Rows are points. Before rounding, the points of a table are all equally far from one centre. They may lie mostly on one side of it. Where is the centre, to within rounding?
(in the rows, 128 means zero)

Points (6 x 3)
[[164 110  73]
 [143 111  53]
 [ 63 135  76]
 [ 76 131 153]
 [ 83  90  54]
 [138  70  65]]
Centre: [111 109 106]

Points (15 x 8)
[[ 96  63  76 122 105  42 161  95]
 [ 86 113 164 121 148  59  69 150]
 [219 116  96 151 118  75 103  83]
 [178 205 137 124  88  96 171 169]
 [163 118 161 145 118 178  87  91]
 [179  88  88 117  86 186 123 197]
 [111 165 138  60  33  99 195 103]
 [146 121 159  70 156  92 193 148]
 [154 128 193 104  67  52 101  56]
 [183 134  85 105  34  80 212 129]
 [134 146 217 151  55 128 100 115]
 [185 135 101 138 119  65 204 131]
 [144  48 124 160 124 147 136  88]
 [130 104 154 114  77 190 143  69]
 [168  76 172 194  48 115 131 158]]
Centre: [141 112 122 103  76 100 118 136]

Points (17 x 12)
[[183  88 110 171 162 123  69 128  91 131 151 112]
 [125 114 112 161 112 167 149  85 116 100 139 144]
 [188  73  84 154 128 122 114 131  46 170 188 121]
 [198  67 119 177 179 123 140 177  72 180 169 129]
 [170  72 123 134  93 127 133  72  90 157 134 124]
 [182  92 130 155 141 158  74 127  37 139 179 146]
 [176  93  51 154 128 163 101 141 107 164 151 188]
 [163 155  95 136 141  78 110 158  61 162 141 174]
 [146  55  97 186 129 136 126 114  43 147  98 112]
 [199  89 134 179 172 176 124 110  81 193 134 146]
 [196  93 104 132 155 136 129 155  62 106 212 169]
 [174  84 168  99 141 149 102 141 125 118 146 114]
 [165  95 118 180 120 170 105 109 116 106 168 172]
 [187 104  84 181  93 130 169 122  52 120 143 103]
 [189 117 114 146  99 124  74 119  45 119 129 135]
 [187  80 101 145 126 185  76 131  38 129 154 162]
 [184  58 104 128 130 159 110 145   7 133 107 169]]
Centre: [161 102 114 138 140 145 143 149  79 139 131 146]

Points (23 x 18)
[[ 83 168  22 161 175 148 165 139 128  84 163  92 210 167  99 106 129  90]
 [ 82 179  58 160 134 103 158 127 121 131 164 105  87 171 144  48 101  77]
 [ 17 161  67 106 131 148 146 126 160 152 162 219 193 201  91 136 150 150]
 [ 98 142  53 157  80  76 129 145 215  82 176 165 157 170 101 116 149 163]
 [ 36 136 121 138 120 154 117 131 115 142 132 195 111 128 103 137  38 126]
 [ 58 121  99 150 129 151 215 156 207  97 118 141 197 142 150  79  65 116]
 [ 74 142  94 221 108 106 187  91 194 200 125  91 195 168 182 125 124 188]
 [ 27 174 132 183  93 153 134 183 118 213 143  88 239 128 102 106 119 131]
 [ 38 129  26 165  96 133 191  83 184 101 180 176 169 192 129 147 106 155]
 [165 209 115 143 107 124 149 162 144 141 125 134 240 141 104  27 108 189]
 [120 197 116 141 101  67 142  96 161  65 128 144 212 184 174  95  67 149]
 [160 183  99 147  57 130 186 151 104 206  98 122 217 136 127 122 126 164]
 [140 213  23 155 130 112 133 153 154 138 144 136 203 107 109 153  31 139]
 [ 62 150 141 111 133 107 179 180 156  62 159 154 193 139  93  96 163 197]
 [ 82 101  93 208  62  98 140 211 138 149 172 158 185 133 145  67  88 138]
 [112 161  91 132 168 102  92 167  98 126 160 137 158  69 133 137 162 174]
 [ 32 109  26 148 175 132 153 184 140 127 181 140 176 166 127 105 132 113]
 [ 60 201  86 152  94 116  90 124 115  67 161  92 158 160 133  57  84 101]
 [ 73 227 109 112 116 104 203 179 170 111 108 115 201 146 143  93 155  95]
 [120 136  44 181 136  25 175 118 124 129 110 167 187 140 145  85  65 178]
 [ 83 154  42 163 140  86 136 181 142 161 118  98 246 101 137 126 166 151]
 [131 185  37 176 142 102 126 157 111 121 208 138 167 100 107 145 122  75]
 [118 111  61 177 158 126 220 173 174 150 217 150 164 141 130  92 164 169]]
Centre: [ 81 177  99 165 123 121 158 124 139 147 157 144 178 141 119 105 109 154]

Points (31 x 24)
[[ 81  94 122 156 111  49  86 103 132 135 211 121 192 178 165 180  26  84
   94 177  91  70 117 129]
 [ 95 129  64 145  99  71  72 105 118 203 150 112 144 178 155 238  63 145
   74 177 113 133  95  69]
 [112 114  30 181 114  68 132  73 143 122 144 102 167 165 132 176 104  94
   75 167 198  79  99  53]
 [ 99 135  58 234 144  85 142 105  79 149 114 110 177 215 106 141  82  95
   70 152 173  69 114  70]
 [130 107  86 232  88  22 126 100 132 133 132 111 175 164 117 108 159 108
   61 206 135 104 163 111]
 [ 97 103  94 187  52  76 107 129 121 141  62 128 221 205 102 178  88 111
   51 159 144 100  96  63]
 [129 110  70 146 118  30 167  98  76 184 128 108 179 173 146 162  91  88
   43 117 110  68 124 112]
 [138  59  54 180  68  72  98 134 162 152 136 120 185 207 133 211 122 136
   63 149 117 110  82  73]
 [144 109   8 210  63  65 133 103 113 155 162 117 192 142 135 216  73 113
  100 175  88 111  91 150]
 [111  53  48 178  82 123 112 102 133 178 161 147 174 186 170 208  99  72
   60 135 110  81 107 132]
 [147 112  52 147 131  55 122 110 185 122 134 162 137 201  79 142 116 154
   80 209 140 117 163  87]
 [177 115 114 195 104  56 123  87 157 117 134  68 173 211 134 166 121  86
   67 159 112  61  68  96]
 [183 118 102 201  90  52 130  82  93 147 131 118 174 187 128 183 142 156
   86 105 122  60  91 118]
 [181  69  38 150 127  69  43 112 156 105 133 164 121 173 128  94  73 131
   57 228  97 103 141 128]
 [ 74 108 118 209  33 119  81  92 126 109 117  88 197 196 135 170 134 142
   44 169 136  98 104 162]
 [ 53 103  88 174 104  60 156  69 147 141 111 162 204 173 130 185 133  79
   97 155 153 120 111 115]
 [137  79  89 207  52 130 136 135 140 167  89 113 169 186 173 187  67  70
  109 147 177  46  78 126]
 [141  76 115 133  91 111 148  89  73 181 133 112 163 180 124 175 110 118
   38 167 131  46  94  91]
 [113 151  89 192  66 109 156 139 151 126 102 121 157 163 129 183  67 110
   32 233 118 174 118  74]
 [158  95  49 201 128  14 118  96 103 154 114 121 192 141 104 174 115 135
   97 138 130 107 133  76]
 [127  71  22 163  53  90 136  49 128 156 133 151 190 202 159 137 112 120
  121 197 104 130 120  85]
 [143  90  59 134  85 106 122 133 147 146 112 135 155 192 196 111 175 144
   41 149 163 122  18 108]
 [141  71  79 147 108  46 138  85  86 127 129 186 132 194 150 180 134  91
   90 156 116  71 100  61]
 [ 87  85 150 172  67  85 148 139 136 178 166 166 174 191 113 188 129  95
  112 212 110  65  60 107]
 [161  62 116 144  39  70 141 100 117 184 154  89 141 202 207 163  89 105
   86 135 104  76 131 128]
 [ 66  90 107 173 100  74 137  91 194 146 149  62 155 171 130 150 169 113
   66 162 168  86 115 135]
 [ 99 116  31 153  42  90 158  75  81  98  81  81 194 166 124 137  93  81
   89 130 133  43  82 113]
 [104 151  40 152  81  80 133  40 127 130 113 176 124 145 142 185 152 107
   67 176 118  89  84  75]
 [139 127 114 149 108 106 144 152 122 171  85 131 148 196 120 185 150 103
   94 207 205  75 113 125]
 [196 119  39 173 111   9 100  72 105 144 126 121 155 205 115 130 126 119
   51 181 147 105  57 112]
 [107 143  60 191 134  29 174  89 100  88 127 163 132 157 132 195 131 139
   81 162 109 102  99 146]]
Centre: [113 129  90 160  81  96  96 137 119 138 139 126 120 153 119 104  82 107
 111 143 123 125  86 128]

Points (31 x 24)
[[ 83  96 126 179 187 122 139 151  84  77 149 107 108 188 157 137  61  91
  155 136  50  89 178 115]
 [110  90  76 134 203 160  69 175 100 113  72 165 149 209 130 129  97 123
  175 125  76 120 119 107]
 [100  63 103 163 168 202 122 158 125 119 136 167 121 193 174 133 105  98
  156 163  63  80 150  88]
 [110 139 141 168 197 170 124 194 118 112  65 131 120 223 150 141 120 109
  185 159  69 119 149  60]
 [ 63 134 114 154 175 106 122 173  78 126 104 142 120 225 178 131 128 111
  117 159  50 138 169  89]
 [153 107 114 135 189 120 128 174 103  85 136 168  89 181 193 138 105 147
  180 153  81  97 171 112]
 [105 153  79 121 207 129 129 218 121 140 113 146 171 188 180  96  75  81
  151 141  61 148 142 102]
 [ 83 126 101 138 152 171 105 187  60 132 123 167 151 185 190 121  53 115
  130 139 141  68 171  85]
 [ 47 134 135 110 118 175 145 167  60 127 107 153 127 143 183 167  66 112
  154 145  74 142  97 126]
 [118 124  75 156 165 113 141 200  92 122  92  83 125 158 131 113  70  60
  129 135 113 108 199  57]
 [ 99 119 129 116 159 123 108 222  92 120 111 134  76 191 143  92 135  96
  154 174 115 152 105 138]
 [ 75 154 123 139 143 183 125 146  72 116 140 108  76 239 161 121 119 155
  176 108  72 143 135  90]
 [153 129 157 175 179 206  95 173  93 102  95 105 117 173 170  96  20  94
  113 185 143 146 160  76]
 [ 63 144  99 162 166 139  74 127 113 116 105 148 100 155 178 127  87 147
  169 148  37 118 139 140]
 [175 160 121 115 234 145 133 168  86 123  52 136 132 193 200 108  95 109
  152 167  88 150 134 135]
 [125 102  41 149 177 146 140 163 109 109 138  93 147 202 198 135  53 103
  193 179  74 114 190 127]
 [144 147 131 161 141 118 124 105 136 129 136 159  86 159 142 162  53  97
  166 139  76 171  88 156]
 [ 96 139  86 163 142 149  89 174 136 127  55 134 146 165 148  74  90  70
  196 123  68  88 118 123]
 [132 149  56 170 163 133 140 160 110 139 111 155 155 186 125 113 155 123
  184 144  91 162 151 130]
 [100 117  61 145 163 202 124 180  76 143  89 109 116 161  95 106 110 110
  142 149 123 124 181 101]
 [ 71 181  95 189 144 148  98 133 103 110  77 170 112 174 177 110 100  88
  168 139  72 111 194  97]
 [110 144 118 175 183 159 142 182 123  92  92 139 105 226 164  99 115 113
   69 128  77  93 165  76]
 [ 75 135 110 153 189 148 139 202 119 107 153 151  82 172 152 111  67 147
  111 110  57 143 134 103]
 [111 171 113 167 187 124 143 167  87  96 140 110 129 234 222  96 109  97
  138 135 101 112 190  66]
 [ 72 143  64 166 134 163  96 150  93  99  84 111 100 225 152 117 103 187
  128 117  60 114 120 113]
 [132 141 105 136 154 104  71 123  98 141  89 105 113 249 205  97 106  95
  192 167  77 128 157 104]
 [121 153  85 150 187 145 116 184  99  84 100 102 123 204 172 158  92  57
  178 140  50  58 118 127]
 [155 140 111 162 135 161 115 130 127  46 131 172 166 194 210 146 140 128
  128 151  96 145 169  98]
 [ 70 167  93 151 166 124 149 143  97 108  80 151 142 198 165  95 100 102
  164 174  69  99 184  68]
 [158 109 154 143 183 115 154 146 161 153  87 142 163 171 177 121  41  71
  161 150  87 127 157 104]
 [123 162 141 130 186 164 134 167  79 114 122 144 133 164 197 120  94  36
  128 174  78 134 189  68]]
Centre: [126 126 102 154 143 154 129 149 101 106 102 116 121 183 177 123  78 100
 141 136 108 141 124 107]

Points (31 x 24)
[[ 95 113 193 190 152 173 162 141 213 165 188 179 140 176 145 123 174 153
  125 154 168  76 141  70]
 [104 176 193 189 164 140 161 114 195 133 197 166 123 209 128  58 161 133
  111 109 137  58 116 118]
 [140 173 175 211 172 152 138 115 182 132 193 187 145 189 170 109  99  87
  132 152 166  78  99 106]
 [143 148 205 156 110 109 131  59 198 144 141 146 178 161 176  77 160 152
  144 130 142  91 107  32]
 [163 158 125 179 161 169 167 121 173 101 171 205 171 174 127 140 142 114
  140 100 174  95  74  56]
 [145 208 159 188 172 121 197 138 204 138 130 209 157 194 141  56 168 158
   92 123 166 110 152  83]
 [119 159 133 180 194 124 134 135 239 132 151 172 165 134 181 104 110 195
  129 124 133 110 119  60]
 [133 161 183 211 163 114 144 117 171 136 229 193 162 213 122 133 151 179
  116 106 191  87 101  92]
 [105 165 140 180 103  62 187  73 247 112 191 202 129 147 122  95 136 138
  148 135 164 132 147 107]
 [143 147 186 205 175 139 139  81 240 118 181 160 142 199 197  87 158 117
  129 155 187 133 103 104]
 [149 158 194 194 160 158 132 118 201 113 161 194 164 242 135  89 126 140
  113 120 181  62 120  86]
 [110 156 140 171 175 128 158 115 225 186 183 160 185 157 144  83 124 140
  120 172 128  77 138 113]
 [143 113 172 159 167 170 126  71 234 146 162 164 147 188 188  63 152 129
  137 154 173  72 140  89]
 [158 133 181 165 129 106 186 146 215 148 173 214 136 189  92 101 158 159
  152 148 109 100 121 101]
 [143 141 175 149 161 140 127 105 195 150 162 194 192 239 145 107 156 127
  149 111 147  89 142  95]
 [130 153  94 174 166 199  85 132 207 123 173 161 118 194 146 114 173 168
  119 162 183  39 135 118]
 [132 147 170 140 202 126 168 120 240  99 192 185 157 208 146  48 147 131
  134 164 170  82 140 100]
 [130 164 178 163 175 131 168 106 236 158 163 200 179 174 135 103 131 145
  149 175 176  70  85 108]
 [119 165 170 188 160 168 154  78 201 128 148 178 192 227 114  77 166 163
  148 165 161 149 127 112]
 [113 158 132 171 196 115  95 120 219 177 178 189 127 203 165 106 177 116
  158 165 132  73 124 106]
 [ 89 204 123 170 141 130 154 117 189 113 171 162 152 226 134  64 138 165
  159 143 177  37 130 100]
 [111 191 222 217 149 129 135  68 195 147 166 198 108 187 129 103 114 125
  108 171 144  84 115  69]
 [131 136 135 199 171 120 133 130 249 177 129 195 137 199 157 110 130 114
  146 139 149  90 147 104]
 [148 142 175 189 134 103 167  96 215 180 172 187 142 212 147  91 115 112
  149 157 159  91  98  85]
 [109 168 130 160 168 169 136 137 200 151 130 182  92 160 164  74 175 127
  179 113 137  76 104  79]
 [115 148 202 158 148 140 122 139 219 149 175 204 167 185 158  65 170 138
  150 158 115 101 106  93]
 [175 179 177 132 179 159 178 113 192 136 171 203 109 198 104 124 107 159
  141 147 178  74 141  95]
 [145 150 215 192 151 115 147 124 209  91 163 174 116 218 116 109 118 121
  160 103 139 126 157 106]
 [132 163 192 128 158 165 123 117 192 158 148 178 182 223 137  87 186 145
   94 145 126  97 102  89]
 [154 160 182 174 192 116 159 110 228 154 196 150 141 194 119  90 160 147
  182 134 200 112 145  70]
 [144 148 183 143 102 164 135 102 215 121 170 160 144 214 120 108 103 128
  132 139 198  80 113  42]]
Centre: [131 142 141 164 148 103 122 107 159 103 144 166 123 153 126 102 160 149
 110 159 174 108 131  94]

Points (28 x 24)
[[136 123 175 126 206  72 210  93 194  80  98 165 123 183 134 108 132  91
  127 112 203 124 147  75]
 [119 117 146 145 151  81 206  73 201  67 131 145 154 183 120 139 167 129
  157 111 243 184 174  59]
 [102  62 167  94 124  91 180  83 118 102 114 211 105 195 142 146 132 161
   96  61 197 181 128  72]
 [146  21 134 134 146  88 152 119 193  74 129 155 130 224 161 152 127  45
  113 102 227 156 158  89]
 [190 150 121  78 180 129 178  85 167 101 117 149 102 148 144 127 153 107
  102  76 197 216 127 111]
 [ 95  42 169 102 142  99 173  82 197  39  88 163 102 175 139 106 164  86
  112  95 216 179 124  59]
 [167 103 155 137 127  94 201  69 166  69  59 149 120 189  82 150 178 101
  181  45 177  94 108  87]
 [152  71 164  99 166  72 203  86 132  27  96 140 127 152 132 117 190  78
  142 112 151 140 166  53]
 [129  80 128 118 152  92 168 103 178  74  85 164 114 171 172 115 150 119
  104  51 177 143 134  13]
 [140  74 179 119 180  63 150  67 227  30 122 134 118 159 139 139 198  87
  135  72 201 169 149 101]
 [122  96 160 122 150  93 181 102 186  70  85 134  88 194 172 159 215 111
   98  73 226 152 150  51]
 [ 64  53 134 118 124 111 166  70 209  90  65 113 144 226 144 108 150 105
  127 104 191 121 121  34]
 [147 103 148 177 175  79 194  61 120 115  75 189 101 170 117 110 147 105
  138  79 197 158 125 100]
 [137  75 162 102 153  42 202  64 154 109 122 162 129 193 121 114 136  65
  121  77 211 189 135  90]
 [154  92 145 136 162  73 183  88 140  81 129 138  95 139 116 106 149  58
  136 110 166 209 117  63]
 [ 96 101 129 126 175 115 142  96 157 117  89 126 111 175 140 145 140 122
   76  35 219 151 115  46]
 [162  91 202 101 167  79 176  97 177  73 129 129 126 175 147 111 119 118
  145  69 201  99 127  38]
 [140 133 144 132 136  97 174 136 190 106  83 170  59 201 193 152 140 110
  125  73 218 183 130  84]
 [133  58 133  83 132  62 156 108 158  67 113  88 114 167 142 203 170 127
   84 102 158 166 161  17]
 [129 126 142  66 163  70 202 108 165 103  93 171 155 205  83 133 183 100
  167  84 160 168 112  84]
 [133  89 164 108 177  52 229  91 186  48  82 159  90 153 136 160 202  89
  168  78 177 114 115  98]
 [ 97 133 174 139 179 109 141  96 195  97  72 129 166 167 143 118 193 129
  140  77 199 148 130  43]
 [146  89 127 148 174  80 163  76 217  63  97 198 132 201 168 110 160 135
  100  88 217 117 154  92]
 [130  84 132  79 173 120 168  99 148  43  94 155 105 156 154 148 135 138
   86  51 177 170  95  50]
 [ 95 100 186 150 160  65 164  46 128  91 113 145 103 172 107 112 163  91
  131  65 230 170 113 105]
 [129  87 160  65 173  50 173  78 176  67 133 177 102 185 134 102 142 111
  121  66 156 161 112  67]
 [171  89 135  93 110  90 173  98 145  91  71 202 123 181 128 139 176  91
  113  39 221 124 105  62]
 [ 89 130 138 156 187  55 161  88 184  43  84 167 144 174 109 153 120 122
  109  79 215 136 132 109]]
Centre: [119  89 129  98 117 120 141  71 165 108 113 143 120 146 147 174 144 112
 154 127 174 123 145 122]

Points (27 x 24)
[[ 85 194 105 140 214  54 117 201 154 151 139 133 128 175 108 128 140  79
  201 131  53 100  68 162]
 [ 85 179 145 173 155  48 135 170 172  64 188 153 135 159  89 169 124  70
  185 185  29 105  78 128]
 [ 84 162 157  76 149  52 103 140 178 100 208  95 138 192 150 126 155  79
  211 163  81 133  50 110]
 [ 50 118 146 142 144  69 155 193 153 132 164 136 161 201 110 124 159  69
  175 145  95 146  61 180]
 [102 127 170 122 140  76 156 170 160 111 180 127 133 176 151 113 151  82
  129 146  56 151  89  79]
 [ 33 154 151  92 156 103 167 169 141  65 151 144  96 178 123  98 139  83
  168 171  34 140  75 137]
 [ 56 123 140 134 145  64 153 163 151  58 152 157 176 209 177 138 123  68
  184 104  51  83 107 138]
 [ 48 164 109 119 175 116 164 184 158 109 165 126 142 181 130 117 206  79
  169 136  77 142  79 138]
 [ 71 148 148  93 199  97 120 188 172 102 155 141 120 141  93 107 110  64
  218 151  87 147  83 120]
 [137 129 123 145 149  86 147 145 172  96 185 144 160 169 107 126 142  17
  179 140 110  96  46 139]
 [ 29 164 102  84 178  74 102 169 168  75 143 158 161 170 151  94 178  91
  167 135  68 101 137 113]
 [ 68 176 142 171 161  39  98 192 160 102 171 144 137 173 137  79 169  69
  182 125  51  69  71 122]
 [ 82 155 130 127 206  68 124 182 139  90 185 138 150 145 183 107 177  82
  176 102  81  95  91  96]
 [ 51 158  97  91 146  91 157 160 125 113 170 111 145 161  94  84 183  74
  209 178  84 110 108 115]
 [ 61 171 174 114 138  74 147 172 164 122 164 131 164 194  92 139 198  92
  193 139  95 176  68 141]
 [ 95 157 145 145 207  40 111 148 174  76 182 173 174 169 103 173 136 132
  212 111  60  95  96 147]
 [ 86 179 145 127 200  85 127 182 195  65 169  94 126 196  90 141 129  96
  184 135  77 146  59 168]
 [ 70 131 120 104 149  56 147 181 187  63 173 125 185 184 122 130 146  71
  213 128  71  81  59 131]
 [129 152 116 117 167  76 173 172 160  88 177 130 105 167 133 125 193 101
  171 172  31 100  72 114]
 [  7 136 130 114 159  90 115 174 123  64 202 141 156 197 113 133 145 125
  184 150  87 151  77  90]
 [ 89 183 127 179 204  41 133 181 166 100 133 143 163 185 109 130 160  61
  201 140  62 106  75 122]
 [ 63 134 143 111 187  65 152 170 160  92 190 117  97 167  93 127 155  44
  158 141  88 121  42 108]
 [ 20 171 162 115 198  76 122 139 167  84 122 125 146 184 143 129 127  41
  203 137  82 100  80 127]
 [ 60 191 102 149 167  58 152 152 174  82 199 110 130 199 119 129 143  50
  221 181  88 140  71 139]
 [ 45 134 149 155 185  75  89 143 124 127 169 132 193 195 130 106 181 114
  182 142 100 112  77 152]
 [ 79 184 171 163 172  88 163 156 195  65 146 153 109 224 146 120 128  78
  183 163  59 113  85 157]
 [ 22 180 111 126 153  66 173 128 114 104 201 117 150 173  99 102 140 115
  210 160  64 100  97 102]]
Centre: [ 91 176 120 121 127  68 114 145 128  92 149 152 117 170 127 143 129 106
 170 135 107 110  90 138]

Points (31 x 24)
[[ 88  95  96  79 117  80 110  98 196 113 174 132 164 100  55 126  46 120
  134 172  95  95 116 114]
 [ 63 132  88  99 207  79 117 122 135  72 169 146 137 124  62 128  81 131
  146  94 132  96  78 145]
 [ 83  64  39  67 132  94  97  91 159 140 185 169 111 101  63 162 121 130
  110 126 137 123  99 142]
 [136 105  95  94 210 107 122  87 193  52 168 116 171  95 104 142 129 130
  107 122 112  92 115 146]
 [ 92  63 118 129 163 136 109 153 198  81 196 178 132 118  65 132 125 138
   97 128  98 101 101 174]
 [ 96  58  63 109 208  72  89 110 149 106 178 127 152 106  66 124 108 128
  145 127  96 118  95 153]
 [125  41  59 106 137  45 127 119 143 119 174 138 146  86  27 161 120 168
  121 125 136  88 110 146]
 [ 62 135  58  91 135 100  97 112 104  72 158 135 126 158  52  88  94 137
  130 146 110 131 125 164]
 [ 87  78 109 134 171  80 115  72 146  98 155 178 158  93  75 138  90 213
  121 157 133  66  76 157]
 [ 67  53 102  40 136  63 113 109 129 109 176 123 151  93  58 121  85 135
  121 109 130 167 121 184]
 [ 89  86 106 100 205  89 111 121 196  96 189 162 117 134  67 103 140 181
   72  94 118  85  77 151]
 [ 70  89  50  61 130 117 107  95 166  65 151 160 111  85  24 139 126 131
  127 131 120 115 141 103]
 [119  85  76 100 145 116 124 136 159 104 156  98 118 109  75  98 137 103
   85 106 133 105  58 177]
 [114  59  88 142 190  63 128 105 162 126 161 183 146 109  17 155 122 132
  105 135 114 107 128 164]
 [ 53  75 102 108 160 124 147  80 163 130 158 177 165 147  73 125 109 164
  112 132 140  99  38 189]
 [ 98  58  97  71 204 101 124 123 161 116 138 153 162  89  35 135  92 132
   86 116 132 107  53 148]
 [109 117  71 110 145  97 126 170 209 125 178 146 107 122  23 134 117 150
  105 119 144  94 126 148]
 [121 103  87 108 189  38 142 137 197  95 162 159 133 126  67 110 111 123
  131 131  99 107  76 149]
 [ 90  61 111 100 148  90  97 107 182 143 166 177 157 155  26 159  68 132
  104 120 119 121 112 169]
 [ 77  74 113  55 161 100 145 147 126 108 177 154 165 140  62 158  71 115
  179 165  95 104 102 142]
 [ 85 103  96 108 199 126 119  72 154  88 147 143 153 128  70 159 109 105
  180 102 115 123  94 163]
 [ 82  72  52  90 148  74 112  89 174 142 144 145 183  81  69 121 159 122
  100  75 143  54  85 159]
 [ 87  97 103  95 184  99 101  96 155 104 142 184 130 134  19 112 133 132
   84 131 105 132  79 185]
 [ 92  89  87 121 156  89  98 124 179  83 173 208 123 112  44 156 129 117
  124 132 130 104 101 124]
 [122  93  74 123 150  98 111 116 156 144 163 172 161  67  20 130  91 191
  150 132  90 119  70 166]
 [ 94  75 100  68 131  68  85 106 174 133 152 132  92 141  28 135 122 176
  127 154 114 134 109 155]
 [ 61  98 101 103 174  39 141  89 136 102 177 159 136 154  49 145  72 179
  116 158 127  85  93 136]
 [ 92  77  99  77 193  57  86 120 140 102 165 137 117 137  57 125  98 112
  100 119 126 112  77 118]
 [101  95  69  60 162  74 135  75 180 133 160 143 110 139  94 156  94  98
  150 112 146  97 136 177]
 [ 96  98 146 115 183  60 163 127 169 128 177 158 178 133  40 128  77  90
  130 132 104 128 101 153]
 [ 71 104  89  81 134 102 112  99 146 100 184 139 153 128   7 126 124 142
  125 156 116  92  91 198]]
Centre: [ 95 101 113  90 137 111 151 112 135 131 142 150 154 112  92 114 122 164
 113 103  98 102 138 128]
